Rows are points. Any point is a mix of the corners, with weights that add up to 1. It lies inside the corners' shape when no weight is negative. Say inside or outside, and name the corners with a negative weight.

Corners:
(1): [-3.72  0.01 -1.13]
(2): [1.80 2.67 2.29]
(3): [ 2.25 -1.42 -0.81]
(4): [ 0.42  1.90 -0.49]
Points:
[-1.80  0.37 -1.33] => outside (2)
[ 0.63  1.43 -0.36] => inside
[ 1.58 -0.05  0.51] => outside (4)
[ 1.82 -0.13 -0.01] => inside
[-1.46  0.90 -0.71] => inside
[0.13 1.67 0.31] => inside

Corners:
(1): [ 1.57 -0.89  1.28  0.00  0.36  2.93]
(2): [-0.44 -0.05  0.43  0.75  2.12 -0.41]
(3): [-3.33 -1.13  1.39 -0.55 -0.19  1.87]
(4): [-1.26 -1.59 -1.08  1.19 -0.28  2.10]
(5): [ 4.02  2.69 -0.61 -3.66 -2.74 -2.62]
(6): [ 2.12  0.99 -1.10 -4.34 -1.12 -0.09]
(7): [-2.87  1.30  0.93  1.58  0.88  1.50]
Points:
[ 1.36  0.52  0.45 -0.84 -0.44  1.43] => outside (2, 3)
[ 0.29  0.62 -0.26 -0.13  0.20  0.30] => outside (3)
[ 0.07  0.54  0.14 -1.08  0.00  0.09] => inside
[-0.87 -0.02  0.79  0.17  0.20  1.08] => outside (6)
[ 1.56  1.09 -0.07 -1.57 -0.52 -0.87] => inside
[-0.23  0.00  0.51  0.35  1.28  0.43] => inside

Corners:
(1): [ 2.83 -0.96 -0.64 -1.12  0.28 -1.48  0.92  1.86 -0.62  1.82 -1.18]
(2): [-0.18 -1.48 -0.64  1.40 -3.41 -0.48  0.18  2.09 -0.33 -1.60  2.58]
(3): [ 1.32 -0.29 -0.98  0.27 -0.51 -0.48  1.50 -0.74 -0.32  0.69 -0.53]
(4): [ 0.33  2.75  1.22  0.92 -0.69  0.02 -0.73 -0.77  0.26  0.22 -0.30]
(5): [ 0.66 -2.31 -0.11  0.78 -0.48  1.72  1.74  3.14 -2.59  0.33  2.73]
(6): [ 1.67  0.75  0.24  0.67 -0.45 -0.66  0.50 -0.18 -0.46 -1.43  1.83]
(7): [ 0.66 -0.54 -0.54  3.40  0.60  3.32  1.76 -0.70  0.55 -1.73 -2.61]
(8): [-0.27  0.87 -0.38  0.06  0.06  0.39 -2.33  0.24 -1.58 -0.75  0.63]
(9): [ 1.83 -2.08 -0.05 -0.72  0.76  5.38  0.59  0.12  0.88 -0.94  1.02]
(10): [ 1.26 -1.52 -1.04  2.00 -1.25 -1.59 -1.07 -0.11 -0.35  0.92  1.61]
(11): [ 1.77  1.42  0.62  0.77 -1.55  0.88 -2.17 -1.88 -1.50  0.04 -4.39]
(12): [-0.15 -1.54  3.09  0.92 -0.24 -1.11 -4.04 -2.73 -1.19  1.66 -8.32]
Points:
[ 0.55  0.56  0.08  1.71 -0.43 -0.67  0.01 -0.55  0.09 -0.18 -0.98] => outside (5, 9, 11)
[ 1.43 -0.78 -0.36  0.50 -0.37 -0.27  0.32  0.30 -0.59  0.64 -0.66] => inside
[ 0.78 -0.96 -0.39  0.71 -1.70 -0.33  0.17  1.30 -0.48 -0.41  0.77] => inside
[ 1.30 -0.96 -0.17  1.10 -0.72 -0.32  0.59  0.79 -0.82  0.47 -0.42] => outside (8, 9)
[ 1.03  0.09  0.15  0.88 -0.45  1.04 -0.12 -0.08 -0.79 -0.42 -1.20] => outside (10)
[ 0.91 -0.27 -0.35  0.99 -0.87  0.79  0.05  0.99 -0.90 -0.60  1.57] => outside (3, 12)

Corners:
(1): [-0.15 -1.63 -1.18  0.08  0.40  2.39 -2.98  0.59  0.39 -2.07 -1.00 -1.97
 -0.60  1.56  0.91  0.25 -1.51 -2.32]
(2): [ 1.91  0.29 -0.68 -1.66  2.16  3.02 -1.74 -1.11  1.45 -3.20 -0.11 -2.96
  0.15  0.51  1.58  0.03  0.93 -0.38]
(3): [ 0.39 -1.15  0.69  1.08 -0.19 -2.30  0.66 -0.03  1.63 -0.87 -1.29 -0.74
 -0.06  0.10  1.38  0.75 -1.37 -0.97]
(4): [-0.21 -2.55 -0.45  1.74 -1.27  1.56  0.28 -4.09 -1.16  2.20  2.36  1.82
  0.01 -1.14 -0.88 -0.76 -0.56  0.65]
(5): [-1.12 -0.60  1.46  0.57 -0.84  0.23 -2.17 -0.21  3.52 -2.25  0.46 -3.28
 -0.12  0.39  0.68 -0.46  0.41 -2.08]
(6): [-3.37 -3.19  1.88  2.47 -3.30 -2.03  1.25  0.27 -1.19  3.08 -1.16  0.70
 -2.38 -0.38 -0.62  2.75 -1.91 -0.13]
(7): [-3.29  0.04  1.32  0.11 -1.56 -2.94  1.18  1.22 -0.94 -0.66  0.20 -1.43
  1.93 -2.02  0.49  1.43 -2.29 -0.66]
(8): [ 1.00  2.06 -1.03 -0.05  0.43  1.84 -0.57  1.97  0.70  0.89  1.07 -0.40
  0.23 -0.36 -1.28 -2.59  0.51 -0.50]
(9): [-1.42 -2.07 -0.20  1.49 -4.53 -1.27  2.12  1.43 -1.93  1.86 -0.89  0.76
  0.97  0.64  1.50  0.74  0.91  0.89]
(10): [-1.87 -1.03 -0.07  0.79 -0.05 -1.74 -2.16  0.72  0.27 -0.94 -1.42 -2.90
  0.84  2.56 -0.61  0.16 -1.13 -0.02]
(11): [ 1.73  0.14 -0.37 -0.66 -0.47  2.41 -2.65 -0.53  1.47 -2.46  1.01 -2.16
 -0.40 -1.10  0.13 -0.81 -1.92  0.60]
(12): [-2.06 -2.20  0.27  2.56 -1.85  0.53  2.23  0.19 -3.23  1.74 -1.67  0.10
 -0.23 -0.48 -0.51 -1.80  0.72  1.06]
(13): [-0.68 -2.62  0.27 -1.11  0.09  0.35  0.17  1.23  1.30 -0.10  0.56 -0.89
  1.48  1.07 -0.05 -0.22 -0.93 -0.59]
(14): [ 1.75  0.06 -2.86  1.48  2.99  3.01 -3.76 -0.81  2.55  0.72  3.20  1.92
  0.11 -3.06 -1.84 -1.17  2.58  0.65]
(15): [ 1.04 -0.07  0.48 -0.92  1.83  3.32 -4.51 -2.68  4.83 -1.67 -2.51 -2.77
  0.84  1.05  1.14  0.05 -2.70 -2.04]
(16): [ 0.64  2.27 -1.49 -2.87  1.49 -1.08 -1.85  0.03  2.10 -3.26  0.89 -0.50
  0.12 -2.55 -2.56 -0.55  0.06 -0.87]
(17): [-0.91  2.80 -2.88 -1.70  2.57  0.26 -1.78  0.11  3.18 -2.52  1.28  0.64
 -0.40 -1.49 -1.55 -1.87 -1.01  0.21]
(18): [-2.87 -1.00  3.32  0.51 -2.68 -3.73  0.16  1.23 -1.79  0.09 -0.66  1.42
  0.06  1.23  1.08  1.08 -0.85  0.81]
(19): [ 0.33  0.71 -1.55  2.39  1.31  2.48  0.29 -1.48  0.79 -1.22  1.78  1.67
  1.23 -0.41 -1.73  0.02  0.44  0.05]
Points:
[-0.26 -0.56  0.74 -0.21 -0.21  0.26 -0.99 -0.28  0.61 -1.46 -0.46 -1.82
  0.14  0.44  0.21  0.22 -0.97 -0.69] => outside (9, 14, 17)
[-0.52 -1.12 -0.37  1.02 -0.36  0.66 -0.89  0.08  0.84  0.10 -0.21 -0.42
  0.47  0.79  0.21 -0.63 -0.15 -0.45] => outside (2, 6, 7, 11, 16)
[ 0.14 -0.65 -0.24  0.05  0.24  1.11 -1.57 -0.40  1.13 -1.04 -0.14 -1.05
  0.57  0.15  0.25 -0.18 -0.63 -0.76] => outside (6, 17)
[ 0.03 -0.42  1.14  0.02 -0.31  0.94 -0.77 -0.97  1.32 -0.86 -0.22 -1.28
  0.14 -0.32  0.35 -0.06 -1.03 -0.70] => outside (1, 9, 10, 14, 17)
[ 0.14 -1.14 -0.16  0.43  0.24  1.02 -1.44 -0.07  0.41 -1.07  0.35 -0.99
  0.16  0.70 -0.12 -0.73 -0.13 -0.49] => outside (6, 7, 9, 15, 17)
[-0.79 -0.63  0.33  0.18 -0.50  0.13 -0.71 -0.22  0.72 -0.74 -0.43 -0.96
  0.30  0.48  0.19  0.00 -0.97 -0.44] => outside (14)
[-0.30 -0.28 -0.30  0.09 -0.36  0.62 -1.13 -0.14  1.09 -0.85  0.13 -0.78
 -0.04 -0.41 -0.07 -0.29 -0.86 -0.10] => inside

Corners:
(1): [ 0.50 -1.08 -0.79  2.49 -0.13  1.39 -1.37  0.76 -3.05 -2.67  2.10  2.86
  1.96  3.24 -3.92 -0.79 -0.75  1.13  3.13 -0.25]
(2): [-0.52  0.49  0.72  2.03  0.51 -0.31 -1.56  0.02 -0.95  0.09  0.32  1.62
  2.80  3.31 -0.21  1.97  1.28  2.75  0.13 -0.74]
(3): [ 0.21  0.80 -2.13  0.83  0.24  0.24 -1.41 -1.00  0.33  0.29 -1.13 -0.69
  1.55 -1.73 -0.02 -1.65 -1.42  0.73  1.64 -1.01]
(4): [-1.03 -1.37 -0.78 -0.91  0.82  0.21  2.21 -0.43  1.87 -1.44  0.10 -0.86
  0.63 -0.11  0.27  0.88  0.10 -1.21 -1.87 -2.29]
(5): [ 0.63 -1.72 -1.30 -0.08  0.87 -1.43  2.30 -1.83  1.39 -1.78 -1.00 -1.88
 -0.41 -1.11 -0.89 -0.20  0.71 -1.69 -2.59  0.73]
(6): [ 4.47 -1.64  0.58  0.44  1.67  0.49  0.24  1.10 -0.58 -1.09 -0.86 -0.70
  2.72 -1.63 -1.78 -2.22  2.52 -0.27  3.72 -1.08]
(7): [-1.73 -1.35 -0.61 -1.66 -0.90 -2.27 -1.00 -0.28  2.25  1.86 -0.20 -3.56
 -0.09  0.45  0.65  0.36  0.08  1.62 -0.59 -1.71]
(8): [-1.62 -0.24  0.29 -1.11  0.07  1.39 -1.21 -0.83 -2.57 -0.14  1.85 -0.14
  1.45 -1.54  1.09 -0.29 -0.74  2.41 -1.88  1.59]
(9): [-1.01 -0.49 -2.40  1.34  1.93 -2.30 -0.31 -2.46 -0.17 -5.02  1.86 -2.34
 -0.47  1.15 -0.09  2.99  2.82 -2.45  1.84 -4.46]
(10): [-0.07  0.54 -0.14  1.90 -1.50  0.78  0.31 -2.23  0.68  0.75  0.12  2.39
  1.72  1.06  0.58  0.51  2.25 -0.96  2.40 -0.15]
(11): [ 1.39  1.56  0.76  0.49 -0.30 -1.18 -0.82  0.63  0.15 -3.26  3.40 -2.88
  4.12  0.63  1.13  0.19 -0.50 -0.74  0.43 -3.27]
(12): [-0.25  1.36 -1.97  1.34  0.30  2.08 -2.54 -1.44  0.20  2.05 -2.08 -0.95
 -0.23  0.72  0.13  1.37 -5.14  0.95  0.59  0.72]
(13): [ 0.99 -1.72 -2.73  0.32 -0.78 -0.68 -0.52  2.17  2.10 -0.13 -1.49  1.08
 -0.05  2.42  1.35  0.39 -1.04 -2.74 -0.20  2.54]
(14): [-0.54  0.42 -1.25 -0.11 -1.33 -0.57 -0.47 -0.56 -0.33 -1.72  0.59  0.10
  0.64  0.54 -1.19  4.29  3.16  1.83  0.43  0.18]
(15): [ 1.25  0.90  0.46 -1.51  0.75 -0.29 -1.90  1.62  0.96  0.11  3.32  2.30
  1.59  3.11 -0.75 -0.79 -0.85  0.78  0.60  2.04]
(16): [-1.66 -0.07 -0.62 -0.04 -2.08  0.45 -1.68 -0.76  0.62  0.67 -3.89 -0.88
 -1.46 -2.04  1.81  1.03 -0.72 -1.51 -4.08 -2.50]
(17): [ 0.41  0.81 -0.31  2.91  2.58  0.58  0.09  0.20 -1.25  0.79  0.52 -2.66
 -3.57 -1.90  0.44 -0.42  3.73  2.41  1.58  0.73]
(18): [-0.94 -2.75 -0.14  2.93  2.15  1.74 -1.28 -1.77  2.67  2.79 -1.72 -3.13
 -1.02 -3.84 -0.29 -3.34 -1.21 -0.36 -0.08  0.82]
(19): [-2.24  1.06 -1.13 -0.48  0.38 -1.28 -1.28  1.05 -1.04  2.98  0.20  0.63
  0.51  1.21 -1.37  1.59 -0.99 -0.67 -1.38  0.14]
(20): [-1.15 -0.43  2.57 -1.28  0.20  1.32 -1.40  1.83 -1.13 -0.21 -0.99 -0.78
  1.61  0.13 -2.02 -2.31  1.11  1.31 -0.20  0.41]
(21): [-1.92  1.04  4.26  2.44  1.37 -2.40  0.29 -0.46 -0.62 -2.72  1.20  0.19
  2.78 -1.63  1.74 -0.48 -0.46  0.22  0.77 -3.14]
Points:
[ 0.00 -0.72 -0.37  0.18  0.64 -0.10 -0.74  0.29  0.23 -0.27  0.03 -1.18
  0.51 -0.28 -0.29 -0.80 -0.40 -0.09  0.06 -0.40] => outside (2, 10, 14)
[-0.28 -0.44 -0.44  0.37  0.47 -0.61 -0.20 -0.28  0.32 -1.01  0.44 -0.83
  0.45  0.20  0.11  0.89  0.32 -0.17 -0.59 -0.80] => outside (3, 10, 20)
[ 0.33 -0.08 -0.62  1.03  0.48 -0.41 -0.77 -0.02  0.33 -0.39  0.17 -0.27
  0.91  0.42 -0.07  0.58  0.51 -0.21  1.17 -1.17] => outside (5, 8, 20)
[-0.09 -0.21 -0.74  1.20  0.23  0.31 -1.05  0.07  0.10  0.11 -0.76 -0.59
  0.90  0.89 -0.44  0.63  0.44  0.33  0.80 -1.01] => outside (5, 8, 15, 21)
[-0.34 -0.14 -0.33  0.26  0.07 -0.14 -1.01  0.05  0.31  0.01  0.13 -0.87
  0.79 -0.06  0.14  0.00 -0.32  0.17  0.39 -0.71] => outside (2, 5)
[-0.04 -0.23 -0.27  0.55  0.09 -0.11 -0.97  0.20 -0.01 -0.23  0.31 -0.08
  1.14  0.71 -0.23  0.23  0.25  0.46  0.88 -0.54] => outside (5)
[-0.50 -0.25 -0.48  0.45  0.16 -0.01 -0.76 -0.20  0.08  0.19  0.20 -0.23
  0.76  0.39 -0.40  0.08 -0.16  0.25  0.21 -0.38] => inside
